Rows are points. The last column is the point's height on a tilted bowl or saddle (a function of degree 2), plus a little noise. Count its main directions that bend up, bend down and stay straight.

Points, 10 rows:
[[-48  53 -40]
 [-32  -8   2]
 [ -4  -5  10]
 [-25  36   2]
 [-14  -6  11]
 [-25  27   8]
 [-54 -15 -28]
 [-14  13  14]
 [ -2  11  12]
 [  0 -62 -75]]
Directions: 0 up, 2 down, 0 straight

Points (18 x 4):
[[ 56  38  -6  87]
 [ 10  26 -12  11]
 [  8  -8 -15   7]
 [-11 -23 -33 -12]
 [-33 -48   3 -18]
 [ -1  27   5   1]
 [ 57 -40 -16  66]
 [ 13  26  25  16]
 [-15 -32   3 -11]
 [-18 -18 -21 -17]
 [ -4 -17   0  -4]
 [  9  25  26  12]
 [  1 -43  25   1]
 [ 35 -61  10  33]
 [ 11  38 -38  13]
 [ 11 -75  -6   7]
 [-23   5 -51 -24]
 [-22  51  40 -15]]
Directions: 1 up, 0 down, 2 straight

Points (17 x 4):
[[-37 -57 -14 -66]
 [ 11  -6  27 -19]
 [-34  12  25 -17]
 [ -1 -12 -30  -5]
 [  5 -29 -43 -23]
 [ 26  11 -28   1]
 [ -8  -8  49 -45]
 [ 20  23   6   2]
 [ 28 -24  -6 -13]
 [ 18 -17  -4 -10]
 [ 12 -24  35 -35]
 [-50  39  54 -47]
 [ -4  39  -4  11]
 [-47  22  -5   6]
 [-30  14 -82  -3]
 [ 19  16   4   1]
 [ 15 -59  13 -56]]
Directions: 0 up, 2 down, 1 straight

Points, 22 rows:
[[ 57  16 -24 -10  15]
 [ -9  25 -21  12   8]
 [-19 -15  20  -4 -14]
 [-18 -36  33  27 -18]
 [ -8 -25  27 -40 -24]
 [-48  30  13  29  34]
 [  4  -2   6 -39  -8]
 [ 26   9  17  -2 -16]
 [-44  18  -5  -1  14]
 [ 12 -32   2   9 -22]
 [-13   4  -3   0   0]
 [ 52  70   1 -39   7]
 [ 13  -3 -16 -13  -5]
 [ 25 -25  36 -30 -43]
 [-45  33 -24  50  71]
 [ 39 -21  -9 -10 -13]
 [ 31  37  -5 -72  20]
 [-22  23 -49  78  84]
 [  5  21 -34 -37   0]
 [ 37  35 -19 -30   8]
 [  2  52   3  -8 -18]
 [-27  33  23  38  23]]
Directions: 2 up, 2 down, 0 straight

Points:
[[ -9  -6  36  15  42  35  -2]
 [-23 -42  -5  54  16  36  -9]
 [  5  17 -12 -13 -19   2  -2]
 [ 56 -35  65  -9 -10  28 -56]
 [ -8  11  20 -21  22  63  24]
 [ 40 -55 -35  -9 -47 -16 -53]
 [ 17  -2 -23   5  50  18  24]
 [  6   7  47 -20 -12  41  -9]
 [-24  31 -34  14 -13 -13 -28]
 [ 21 -23 -43 -28  31   9  -2]
 [ 15 -14 -42 -18  17   9  -1]
 [ 25  23  21  12 -21 -12 -10]
 [ 13 -45  22   6 -27  79   7]
 [-12 -20  31 -12 -31  11 -17]
 [-14 -20   8  -1  -5  40   3]
 [  9  10  57  36  35 -29 -58]
 [ 50  15 -19 -29 -30  10  -8]
 [ -3  40 -33 -17  12 -12   7]
 [-27  34 -20   8   2 -43 -38]
 [-15  50 -18  16  -3  16 -10]
 [-65  50 -24   3   7  -6 -65]
 [-27  -1  11  52  46   3 -37]
 [ -2 -31  30  -1  37  39  -3]
 [  6  25  24  11 -10  23   0]
 [-21  15 -34  19  -1   5 -17]
 [ 30   7 -10  -2  30  19  28]
 [-28  21  -2 -24 -11  13  -9]
 [ 42   4 -43 -30  49  62  52]
 [  6  11 -26 -10   6 -22  -2]
 [ 29 -26  -8 -17 -33   8 -20]
 [ 10 -41   9 -21 -33  29 -19]
 [ 49 -39   8  14 -65  20 -20]
 [-29   6  25   3 -34 -31 -36]
 [-48  23 -11  40  69  22 -43]
 [ 45  13   9  15 -39 -48 -22]
 [-11  20 -61 -23  35  10   4]
 [ -6 -26  27  51 -64  -6  12]
 [  1  -3  -2  -9 -19   1  -7]
 [-24  -3  25   1 -79   4 -11]
 [  4  56  68 -16   5  23 -39]
 [-21  -8 -39  95  -4 -29 -42]
 [  1 -20  17 -17  11   4 -11]
 [-75 -40  -6  36  -1 -43 -89]
 [  2  13 -12  35  20 -50 -26]
 [  8  37 -16 -15  -9  -8   3]
 [ 28  -7 -14 -28  12   0   7]
 [ 26  -3   5 -12 -48  10 -14]]
Directions: 1 up, 3 down, 2 straight
